Each wall is flat, endless, passes through zero and stands at right angles to its row. A trip goes straight from one point to another. Which walls does it cross, in order?
In the rows, 128 means zero.

Walls:
(1): [151, 128, 99]
(2): [92, 122, 152]
(3): [113, 133, 206]
(4): [145, 144, 119]
(5): [151, 157, 82]
Trips:
[75, 103, 156] to [105, 108, 94] -> 3, 1, 5
[183, 94, 132] to [77, 125, 68] -> 4, 2
[110, 121, 78] to [116, 163, 85] -> none
[78, 165, 111] to [109, 151, 155] -> 3, 5
[171, 113, 99] to [113, 172, 79] -> none

Walls:
(1): [123, 89, 67, 144, 125, 105, 138, 130, 160, 187, 126, 157, 150, 110]
(2): [68, 154, 113, 104, 120, 108, 98, 82, 148, 140, 92, 148, 126, 97]
(3): [130, 86, 30, 132, 109, 164, 152, 133, 91, 161, 99, 116, 102, 95]
(4): [102, 128, 135, 85, 115, 118, 151, 118, 183, 139, 123, 100, 204, 138]
Trips:
[109, 149, 120, 43, 162, 150, 144, 112, 173, 229, 44, 106, 184, 148] to [150, 130, 139, 95, 116, 94, 153, 106, 177, 104, 148, 142, 121, 116] -> 3
[89, 155, 126, 136, 108, 113, 75, 102, 131, 104, 137, 89, 198, 133] to [114, 181, 106, 120, 104, 166, 124, 110, 87, 114, 99, 153, 148, 171] -> 3, 4
[164, 119, 134, 129, 175, 102, 198, 98, 120, 146, 49, 149, 72, 209] to [97, 116, 160, 89, 68, 162, 200, 150, 92, 173, 125, 102, 111, 150] -> 4
[112, 160, 98, 133, 61, 116, 90, 162, 96, 123, 65, 53, 129, 144] to [67, 115, 138, 120, 130, 85, 127, 127, 135, 127, 86, 120, 196, 101] -> 1, 3
[105, 140, 76, 154, 113, 163, 129, 111, 68, 169, 167, 115, 185, 13] to [120, 163, 127, 127, 129, 149, 126, 135, 154, 180, 71, 113, 156, 120] -> 4
[124, 106, 135, 126, 109, 149, 153, 108, 131, 143, 117, 191, 118, 137] to [117, 102, 140, 140, 83, 75, 102, 94, 105, 102, 128, 117, 170, 109] -> 4, 3

Walls:
(1): [151, 207, 152, 106, 132, 100, 134, 118, 143, 70, 184, 76, 166, 113, 142, 115, 47, 180, 84, 129, 116, 136, 117, 153, 125, 69, 104, 144, 159, 87, 117, 164, 161, 199, 114, 82, 146, 109, 104, 71, 97, 112, 124, 158, 134, 129, 106, 127]
(2): [123, 101, 99, 149, 138, 101, 98, 206, 151, 176, 182, 116, 135, 97, 154, 147, 144, 130, 147, 150, 181, 169, 90, 158, 162, 162, 194, 126, 73, 89, 114, 182, 128, 123, 103, 139, 130, 173, 123, 131, 173, 108, 144, 149, 137, 107, 114, 177]
(3): [147, 147, 171, 101, 133, 120, 106, 107, 148, 173, 135, 138, 94, 131, 152, 109, 144, 136, 94, 169, 130, 165, 149, 97, 90, 137, 118, 131, 144, 196, 154, 83, 158, 119, 141, 179, 155, 131, 124, 70, 219, 123, 156, 141, 105, 81, 133, 148]
(4): [125, 139, 165, 91, 184, 93, 96, 83, 121, 162, 187, 143, 135, 131, 98, 122, 130, 132, 129, 170, 90, 121, 145, 173, 158, 165, 97, 140, 128, 138, 145, 147, 151, 145, 112, 158, 96, 70, 162, 155, 97, 153, 143, 128, 164, 80, 166, 153]
(5): [149, 49, 96, 143, 103, 148, 135, 99, 161, 157, 100, 94, 101, 153, 91, 68, 106, 122, 105, 146, 115, 161, 93, 160, 153, 131, 165, 73, 109, 131, 96, 72, 113, 165, 112, 99, 114, 191, 101, 153, 119, 27, 144, 72, 113, 166, 125, 106]
Trips:
[56, 136, 129, 80, 106, 109, 140, 125, 117, 174, 157, 94, 121, 98, 136, 154, 93, 147, 176, 118, 144, 107, 193, 156, 163, 108, 103, 95, 154, 105, 135, 88, 106, 132, 102, 81, 184, 178, 147, 116, 105, 92, 137, 92, 121, 171, 147, 116] to [76, 223, 125, 186, 44, 135, 135, 139, 140, 151, 117, 123, 120, 97, 105, 101, 176, 140, 78, 188, 124, 71, 120, 102, 146, 174, 123, 138, 112, 160, 147, 148, 152, 152, 131, 78, 167, 133, 116, 129, 140, 127, 106, 128, 149, 99, 140, 132] -> 3, 5, 2
[148, 126, 125, 118, 106, 110, 199, 133, 144, 166, 157, 82, 170, 128, 88, 76, 173, 150, 171, 69, 127, 164, 169, 119, 89, 112, 118, 103, 191, 134, 141, 101, 151, 101, 145, 129, 141, 144, 137, 127, 109, 162, 118, 116, 129, 137, 93, 195] to [77, 129, 92, 142, 94, 106, 153, 47, 114, 87, 170, 105, 104, 165, 132, 141, 139, 124, 93, 146, 172, 91, 112, 179, 157, 173, 171, 138, 77, 114, 182, 182, 203, 54, 133, 77, 147, 125, 78, 115, 105, 112, 102, 180, 112, 121, 118, 155] -> 3, 2, 4
[182, 135, 83, 61, 89, 124, 183, 155, 157, 121, 125, 122, 150, 20, 98, 106, 140, 99, 153, 126, 108, 113, 162, 149, 64, 73, 107, 117, 155, 117, 145, 149, 118, 116, 129, 179, 123, 138, 43, 162, 126, 131, 93, 138, 151, 103, 100, 79] to [122, 139, 110, 146, 143, 111, 107, 96, 129, 140, 175, 162, 130, 68, 99, 117, 143, 92, 111, 174, 166, 111, 84, 53, 87, 152, 126, 56, 129, 143, 152, 63, 69, 120, 143, 155, 160, 127, 145, 140, 175, 133, 128, 137, 174, 173, 163, 209] -> 3, 1, 2, 4
[152, 140, 95, 151, 110, 124, 131, 189, 98, 101, 77, 96, 211, 140, 85, 116, 164, 72, 183, 180, 131, 108, 111, 199, 129, 78, 126, 157, 89, 137, 171, 104, 146, 92, 185, 129, 88, 103, 99, 58, 184, 92, 142, 141, 152, 121, 126, 161] to [108, 195, 102, 111, 127, 73, 66, 120, 60, 70, 138, 137, 141, 248, 145, 103, 125, 94, 187, 141, 97, 151, 56, 131, 191, 50, 141, 154, 129, 43, 151, 114, 87, 150, 159, 121, 129, 134, 129, 110, 107, 123, 99, 117, 64, 77, 120, 192] -> 3, 1, 4

Walls:
(1): [97, 152, 135, 101, 128, 114, 96, 123, 81, 158, 174, 101, 163, 139, 115, 123, 161, 112, 152, 129, 165, 83, 158, 133, 180, 132, 151, 137, 84, 113, 118, 144, 77, 98, 142, 133, 142, 138, 84, 145, 121, 144, 143, 146, 139, 114, 133, 141]
(2): [208, 77, 123, 185, 147, 129, 109, 163, 153, 146, 131, 117, 114, 145, 135, 229, 208, 115, 136, 92, 154, 125, 108, 148, 119, 63, 140, 112, 102, 92, 140, 153, 122, 93, 83, 156, 184, 128, 128, 129, 167, 156, 89, 173, 168, 95, 143, 123]
(3): [172, 149, 87, 164, 149, 188, 182, 154, 131, 114, 127, 131, 133, 44, 160, 125, 129, 131, 119, 124, 97, 122, 120, 152, 191, 146, 126, 112, 99, 72, 193, 122, 124, 149, 159, 98, 174, 173, 151, 112, 151, 123, 123, 148, 59, 157, 133, 116]
(4): [80, 131, 133, 107, 152, 64, 95, 147, 93, 108, 164, 155, 104, 108, 133, 76, 170, 153, 120, 99, 125, 99, 155, 141, 161, 158, 86, 149, 165, 118, 77, 116, 108, 135, 161, 135, 141, 199, 132, 106, 72, 116, 103, 138, 184, 89, 128, 113]
(5): [137, 130, 163, 135, 152, 109, 121, 97, 138, 107, 86, 126, 169, 85, 121, 124, 135, 119, 133, 136, 118, 114, 146, 120, 129, 143, 140, 115, 78, 179, 155, 115, 118, 63, 189, 186, 181, 127, 58, 145, 106, 164, 126, 147, 157, 86, 101, 146]
(6): [94, 107, 148, 138, 116, 102, 147, 94, 155, 150, 85, 143, 129, 110, 125, 131, 161, 153, 125, 106, 129, 166, 116, 105, 165, 74, 99, 181, 90, 127, 125, 70, 199, 150, 129, 110, 163, 89, 150, 137, 119, 166, 119, 137, 119, 129, 185, 173]
Trips:
[132, 138, 105, 104, 124, 115, 134, 125, 162, 147, 104, 191, 174, 95, 149, 180, 99, 184, 115, 128, 115, 112, 128, 105, 98, 114, 138, 140, 127, 129, 142, 125, 138, 84, 99, 100, 120, 139, 132, 138, 62, 137, 86, 122, 148, 131, 129, 123] to [164, 110, 110, 190, 111, 151, 116, 121, 82, 174, 160, 123, 132, 96, 121, 130, 82, 72, 112, 177, 170, 79, 220, 124, 57, 89, 133, 159, 99, 161, 159, 123, 106, 214, 124, 77, 116, 127, 156, 117, 121, 175, 119, 49, 121, 126, 112, 168] -> 2, 5, 6, 3, 1
[163, 118, 69, 109, 97, 142, 178, 50, 125, 177, 129, 164, 168, 125, 95, 57, 127, 114, 72, 138, 90, 131, 72, 132, 108, 120, 125, 142, 120, 198, 141, 178, 134, 77, 131, 52, 120, 188, 149, 124, 151, 96, 163, 150, 115, 117, 124, 118] to [71, 175, 109, 139, 120, 137, 160, 91, 161, 143, 72, 95, 158, 73, 134, 101, 134, 155, 172, 126, 154, 105, 128, 150, 52, 143, 104, 111, 157, 112, 74, 116, 120, 134, 181, 118, 133, 164, 141, 180, 93, 110, 130, 103, 186, 156, 156, 109] -> 5, 4, 3, 6
[107, 102, 203, 121, 132, 120, 79, 139, 78, 105, 179, 128, 116, 161, 136, 124, 122, 150, 146, 154, 133, 97, 140, 155, 139, 74, 146, 120, 182, 72, 99, 132, 126, 136, 119, 73, 115, 138, 175, 172, 147, 65, 97, 99, 102, 88, 120, 119] to [67, 193, 71, 83, 180, 107, 63, 167, 107, 77, 32, 117, 150, 100, 86, 130, 112, 109, 153, 145, 146, 142, 86, 103, 137, 69, 78, 115, 102, 179, 151, 113, 103, 201, 175, 126, 127, 158, 51, 110, 83, 185, 7, 140, 146, 204, 128, 160] -> 6, 5
[118, 138, 97, 86, 152, 173, 117, 91, 107, 222, 147, 123, 126, 105, 157, 176, 129, 101, 156, 104, 120, 165, 80, 112, 171, 180, 110, 151, 109, 113, 100, 177, 114, 99, 100, 121, 77, 93, 106, 155, 88, 157, 60, 119, 155, 145, 191, 74] to [85, 146, 127, 122, 158, 75, 69, 149, 137, 147, 141, 149, 183, 124, 134, 72, 105, 129, 115, 59, 104, 117, 106, 180, 233, 94, 126, 133, 65, 127, 109, 176, 205, 164, 152, 92, 122, 73, 148, 165, 152, 96, 166, 151, 104, 129, 199, 91] -> 4, 3, 2
[127, 190, 133, 100, 115, 120, 135, 137, 148, 159, 117, 65, 140, 159, 68, 143, 69, 90, 139, 171, 153, 128, 90, 152, 116, 98, 157, 155, 78, 115, 114, 103, 74, 185, 128, 109, 131, 168, 99, 126, 102, 113, 114, 179, 154, 149, 119, 129] to [77, 127, 130, 175, 102, 162, 163, 170, 110, 199, 203, 124, 109, 69, 104, 136, 171, 127, 131, 112, 124, 128, 203, 172, 88, 128, 122, 174, 115, 176, 139, 162, 94, 118, 126, 104, 124, 106, 207, 114, 97, 73, 167, 138, 190, 81, 123, 56] -> 4, 2

Walls:
(1): [94, 93, 105, 113, 136, 57, 125, 120, 139, 117, 99, 155, 107, 130, 156, 180, 136, 79, 88, 155, 57, 67, 174, 142, 160, 127, 171, 145, 56, 133, 88, 171, 118, 84, 140, 116, 134, 153, 101, 153, 146, 143, 92, 132, 84, 107, 152, 109]
(2): [159, 93, 173, 83, 101, 90, 111, 202, 142, 94, 178, 97, 128, 91, 163, 131, 90, 94, 159, 229, 96, 92, 147, 107, 82, 182, 141, 141, 150, 138, 96, 155, 96, 73, 158, 91, 158, 151, 150, 173, 178, 135, 174, 130, 204, 110, 133, 85]
(3): [191, 105, 115, 138, 97, 141, 137, 160, 69, 157, 80, 167, 123, 80, 135, 146, 106, 62, 104, 152, 84, 124, 192, 74, 111, 98, 127, 159, 121, 157, 54, 156, 126, 135, 175, 170, 87, 130, 133, 148, 174, 143, 124, 151, 79, 147, 113, 132]
(4): [159, 111, 207, 135, 159, 127, 102, 96, 114, 174, 115, 137, 110, 188, 74, 80, 171, 166, 131, 130, 72, 149, 126, 171, 119, 122, 140, 71, 106, 119, 143, 95, 95, 123, 120, 106, 152, 88, 139, 116, 184, 121, 124, 111, 119, 71, 116, 105]
(5): [121, 140, 122, 125, 81, 158, 96, 135, 86, 188, 146, 132, 162, 37, 115, 31, 140, 153, 110, 167, 105, 157, 132, 48, 70, 127, 180, 89, 105, 125, 141, 122, 120, 139, 171, 150, 164, 168, 27, 77, 97, 123, 159, 168, 190, 132, 160, 116]
(6): [114, 152, 124, 141, 93, 153, 126, 146, 150, 110, 107, 134, 127, 139, 154, 114, 149, 149, 135, 139, 87, 138, 93, 180, 169, 113, 107, 151, 146, 121, 140, 118, 85, 92, 102, 136, 154, 171, 122, 137, 102, 169, 132, 140, 178, 105, 106, 149]
(7): [111, 140, 123, 73, 91, 96, 146, 139, 106, 146, 100, 150, 109, 173, 152, 145, 127, 99, 198, 85, 130, 113, 103, 145, 159, 171, 186, 131, 105, 153, 188, 100, 118, 115, 123, 127, 184, 64, 165, 64, 127, 165, 93, 175, 86, 94, 68, 74]
(8): [147, 104, 139, 113, 142, 163, 81, 130, 106, 142, 158, 122, 93, 167, 142, 162, 193, 116, 112, 151, 67, 185, 136, 114, 100, 98, 184, 119, 86, 152, 159, 88, 132, 118, 114, 114, 122, 159, 82, 163, 77, 102, 135, 139, 102, 136, 153, 83]
(9): [159, 118, 143, 131, 73, 131, 127, 95, 149, 83, 134, 174, 169, 177, 85, 136, 138, 73, 113, 75, 172, 117, 130, 143, 83, 163, 136, 86, 114, 127, 92, 65, 192, 128, 154, 221, 122, 75, 94, 167, 117, 132, 165, 199, 174, 137, 112, 92]
Trips:
[83, 57, 128, 76, 106, 80, 197, 98, 191, 131, 146, 88, 151, 162, 153, 152, 147, 131, 156, 63, 135, 105, 111, 122, 151, 154, 154, 113, 111, 128, 145, 126, 149, 155, 168, 155, 155, 129, 123, 136, 158, 126, 131, 56, 121, 137, 98, 114] to [83, 135, 190, 101, 135, 190, 117, 77, 75, 77, 123, 95, 62, 154, 175, 129, 125, 136, 115, 120, 70, 171, 153, 135, 165, 151, 152, 139, 123, 103, 96, 124, 129, 102, 146, 117, 142, 159, 162, 137, 105, 72, 123, 172, 158, 123, 115, 130] -> 4, 2, 8, 6, 9
[115, 104, 69, 112, 127, 189, 104, 122, 87, 138, 129, 82, 206, 77, 73, 139, 65, 142, 167, 135, 142, 83, 137, 158, 101, 86, 143, 140, 139, 150, 101, 109, 129, 147, 138, 90, 118, 121, 104, 159, 48, 117, 186, 134, 134, 160, 138, 86] to [89, 165, 123, 100, 138, 103, 133, 109, 152, 81, 173, 150, 140, 110, 179, 78, 111, 212, 95, 81, 72, 87, 108, 61, 136, 146, 100, 133, 194, 122, 57, 160, 139, 155, 127, 166, 132, 124, 88, 147, 132, 93, 75, 183, 77, 135, 165, 117] -> 8, 2, 1, 9

Walls:
(1): [156, 100, 117, 108, 146, 169, 49, 125, 135, 128, 101, 137, 116, 151, 128, 118, 111, 171, 142, 102, 175, 207, 86, 159, 106, 145, 67, 75, 154, 143, 99, 127, 133, 132, 145, 118, 119, 140, 137, 91, 154, 68, 158, 158, 158, 191, 122, 155]
(2): [107, 223, 171, 141, 126, 105, 113, 152, 122, 79, 84, 116, 80, 109, 128, 106, 187, 136, 132, 129, 132, 174, 151, 170, 137, 160, 59, 102, 64, 171, 130, 140, 85, 103, 107, 167, 93, 82, 82, 169, 93, 96, 120, 141, 158, 117, 137, 128]
(3): [162, 123, 169, 135, 68, 126, 118, 172, 141, 144, 158, 134, 73, 105, 92, 95, 83, 145, 177, 102, 159, 159, 73, 77, 132, 142, 105, 156, 194, 91, 108, 97, 95, 90, 116, 75, 120, 157, 146, 203, 165, 174, 103, 120, 151, 148, 114, 120]
(4): [106, 76, 173, 168, 139, 151, 112, 173, 188, 94, 150, 116, 107, 132, 109, 99, 84, 131, 127, 86, 117, 123, 120, 155, 126, 119, 117, 112, 131, 62, 106, 154, 122, 162, 109, 80, 103, 127, 119, 155, 149, 130, 132, 102, 129, 110, 86, 112]
(5): [133, 131, 103, 134, 143, 118, 140, 96, 129, 131, 144, 64, 88, 157, 132, 120, 152, 156, 101, 78, 87, 77, 73, 100, 136, 147, 90, 113, 31, 86, 190, 123, 122, 134, 64, 109, 148, 100, 117, 132, 101, 116, 100, 148, 155, 135, 155, 173]
(6): [120, 76, 103, 117, 90, 165, 106, 173, 164, 157, 135, 94, 121, 108, 129, 80, 97, 125, 147, 146, 211, 177, 168, 138, 114, 126, 124, 120, 87, 143, 104, 75, 101, 113, 145, 110, 105, 210, 82, 167, 176, 147, 159, 77, 178, 97, 156, 110]
(7): [108, 81, 83, 201, 111, 163, 131, 154, 123, 100, 130, 90, 91, 113, 134, 124, 165, 212, 71, 81, 136, 164, 150, 112, 119, 110, 95, 147, 171, 99, 140, 136, 131, 42, 115, 148, 112, 95, 115, 128, 151, 133, 145, 120, 186, 84, 106, 141]
Trips:
[150, 169, 99, 128, 136, 120, 130, 108, 215, 131, 127, 155, 92, 105, 118, 123, 61, 141, 125, 130, 167, 172, 133, 100, 139, 115, 136, 128, 81, 132, 102, 140, 170, 148, 99, 89, 130, 150, 111, 162, 133, 178, 204, 100, 104, 183, 97, 124] to [154, 120, 139, 116, 79, 146, 155, 98, 145, 87, 91, 97, 159, 120, 102, 137, 145, 152, 169, 146, 152, 100, 108, 154, 197, 159, 120, 126, 153, 136, 117, 163, 92, 147, 156, 121, 135, 142, 115, 76, 190, 182, 135, 138, 82, 149, 112, 90] -> 6
[165, 136, 153, 149, 126, 199, 74, 125, 86, 97, 100, 100, 123, 145, 144, 110, 148, 113, 103, 129, 131, 235, 167, 157, 150, 96, 152, 98, 123, 141, 101, 174, 149, 114, 123, 131, 162, 163, 128, 154, 106, 84, 140, 81, 134, 118, 108, 126] to [81, 140, 109, 132, 98, 100, 167, 72, 126, 142, 157, 108, 134, 173, 106, 159, 119, 124, 132, 112, 151, 114, 110, 103, 167, 141, 196, 152, 148, 125, 170, 99, 63, 141, 158, 173, 90, 142, 98, 104, 152, 149, 102, 152, 89, 128, 154, 105] -> 4, 1, 2, 7, 6, 5
[96, 180, 128, 121, 109, 107, 175, 86, 100, 118, 88, 114, 124, 126, 101, 146, 140, 90, 117, 149, 149, 110, 91, 162, 126, 122, 168, 210, 142, 135, 125, 126, 118, 122, 171, 158, 184, 125, 176, 63, 134, 109, 100, 149, 92, 107, 101, 57] to [159, 120, 99, 174, 96, 145, 128, 199, 110, 91, 158, 126, 97, 118, 154, 81, 124, 88, 132, 137, 121, 182, 84, 159, 125, 178, 101, 159, 191, 160, 113, 96, 148, 88, 112, 100, 160, 153, 126, 86, 134, 134, 144, 162, 88, 179, 97, 165] -> 3, 1, 7, 6, 4
[133, 143, 160, 100, 51, 156, 139, 65, 138, 148, 144, 147, 120, 123, 74, 105, 173, 136, 106, 141, 94, 134, 119, 131, 153, 135, 154, 101, 149, 128, 129, 125, 40, 180, 84, 120, 159, 171, 118, 127, 183, 167, 141, 156, 101, 55, 116, 117] to [110, 108, 133, 162, 164, 168, 123, 84, 203, 109, 123, 164, 89, 141, 165, 139, 155, 100, 149, 124, 142, 92, 108, 162, 131, 145, 136, 146, 154, 124, 189, 122, 98, 177, 107, 132, 158, 147, 165, 156, 108, 130, 98, 148, 128, 131, 183, 116] -> 5, 6, 3

Walls:
(1): [130, 100, 149, 202, 155, 156, 57, 187, 115, 114, 127, 126, 158, 132, 90, 135, 115, 175, 136, 99, 87, 78, 170, 140, 97, 81, 130, 85, 110, 132, 161, 180, 143, 107, 134, 136, 73, 98, 109, 158, 132, 90, 126, 163, 70, 82, 82, 130]
(2): [136, 147, 74, 187, 158, 186, 68, 170, 153, 106, 98, 99, 154, 139, 105, 134, 94, 189, 163, 117, 131, 145, 109, 122, 104, 171, 109, 129, 153, 160, 171, 133, 108, 97, 128, 137, 123, 117, 170, 140, 95, 190, 156, 168, 133, 124, 108, 185]
(3): [154, 119, 120, 87, 102, 167, 122, 108, 162, 154, 108, 148, 152, 111, 76, 126, 155, 159, 169, 151, 159, 148, 157, 170, 148, 148, 127, 145, 91, 71, 145, 113, 184, 119, 188, 155, 105, 120, 126, 104, 145, 101, 126, 57, 130, 87, 120, 105]
(4): [139, 135, 190, 141, 141, 102, 152, 70, 137, 78, 116, 106, 116, 123, 106, 114, 112, 97, 177, 148, 144, 149, 204, 209, 175, 178, 137, 144, 156, 180, 149, 136, 85, 107, 135, 139, 82, 78, 138, 101, 124, 126, 119, 164, 155, 100, 114, 189]
(5): [117, 200, 66, 121, 110, 145, 175, 211, 172, 179, 101, 130, 164, 101, 109, 82, 182, 163, 103, 122, 145, 172, 180, 157, 105, 60, 158, 123, 152, 108, 140, 150, 138, 127, 139, 169, 130, 230, 96, 125, 138, 180, 134, 181, 199, 148, 169, 105]
(6): [171, 142, 137, 82, 84, 97, 122, 82, 161, 149, 160, 122, 112, 76, 91, 99, 143, 171, 62, 136, 208, 172, 155, 124, 15, 163, 46, 103, 99, 192, 153, 136, 166, 157, 145, 186, 89, 105, 90, 131, 199, 114, 61, 78, 117, 112, 165, 164]
(7): [153, 110, 150, 90, 137, 102, 133, 138, 91, 71, 93, 104, 94, 161, 84, 70, 101, 182, 83, 125, 164, 128, 134, 84, 127, 142, 84, 93, 120, 113, 99, 93, 137, 127, 117, 141, 131, 94, 142, 98, 161, 92, 109, 142, 112, 85, 151, 149]
(8): [138, 68, 81, 118, 104, 88, 110, 157, 135, 135, 164, 197, 96, 113, 91, 121, 150, 142, 127, 97, 82, 120, 114, 132, 79, 82, 200, 143, 111, 97, 191, 101, 156, 122, 98, 164, 191, 121, 110, 146, 147, 76, 136, 115, 128, 108, 128, 162]
Trips:
[138, 107, 106, 147, 129, 86, 124, 176, 93, 119, 144, 144, 135, 122, 162, 124, 111, 144, 101, 65, 134, 83, 152, 91, 150, 120, 137, 123, 147, 135, 126, 63, 136, 173, 164, 160, 159, 131, 100, 96, 181, 130, 174, 144, 99, 117, 125, 110] to [130, 116, 156, 130, 184, 159, 124, 150, 112, 227, 157, 125, 131, 169, 98, 179, 158, 132, 78, 125, 99, 138, 167, 138, 153, 149, 128, 119, 140, 129, 169, 95, 145, 187, 159, 229, 93, 123, 146, 140, 182, 111, 137, 167, 111, 107, 163, 194] -> 6, 3, 2, 4
[198, 84, 133, 116, 94, 122, 60, 114, 161, 90, 119, 83, 121, 195, 122, 89, 89, 148, 123, 119, 81, 114, 173, 180, 70, 129, 112, 141, 73, 140, 112, 92, 137, 106, 111, 112, 132, 131, 152, 169, 84, 147, 159, 141, 122, 143, 122, 184] to [148, 171, 134, 159, 151, 172, 78, 147, 127, 110, 161, 129, 127, 157, 159, 60, 105, 147, 187, 125, 143, 179, 76, 119, 113, 105, 85, 117, 205, 132, 152, 125, 167, 128, 172, 174, 100, 157, 167, 100, 113, 115, 73, 145, 126, 127, 193, 176] -> 8, 5
[140, 109, 159, 120, 179, 89, 68, 120, 89, 148, 144, 133, 126, 95, 200, 96, 131, 159, 173, 118, 120, 156, 164, 34, 145, 119, 106, 143, 124, 125, 109, 107, 120, 133, 111, 116, 127, 142, 137, 97, 103, 131, 58, 175, 96, 137, 88, 113] to [106, 122, 137, 114, 156, 21, 98, 110, 151, 166, 162, 87, 82, 110, 166, 75, 88, 117, 141, 91, 192, 81, 133, 126, 92, 111, 136, 173, 131, 122, 85, 141, 115, 123, 145, 162, 164, 185, 132, 126, 153, 104, 140, 113, 131, 108, 179, 105] -> 1, 6, 8, 5
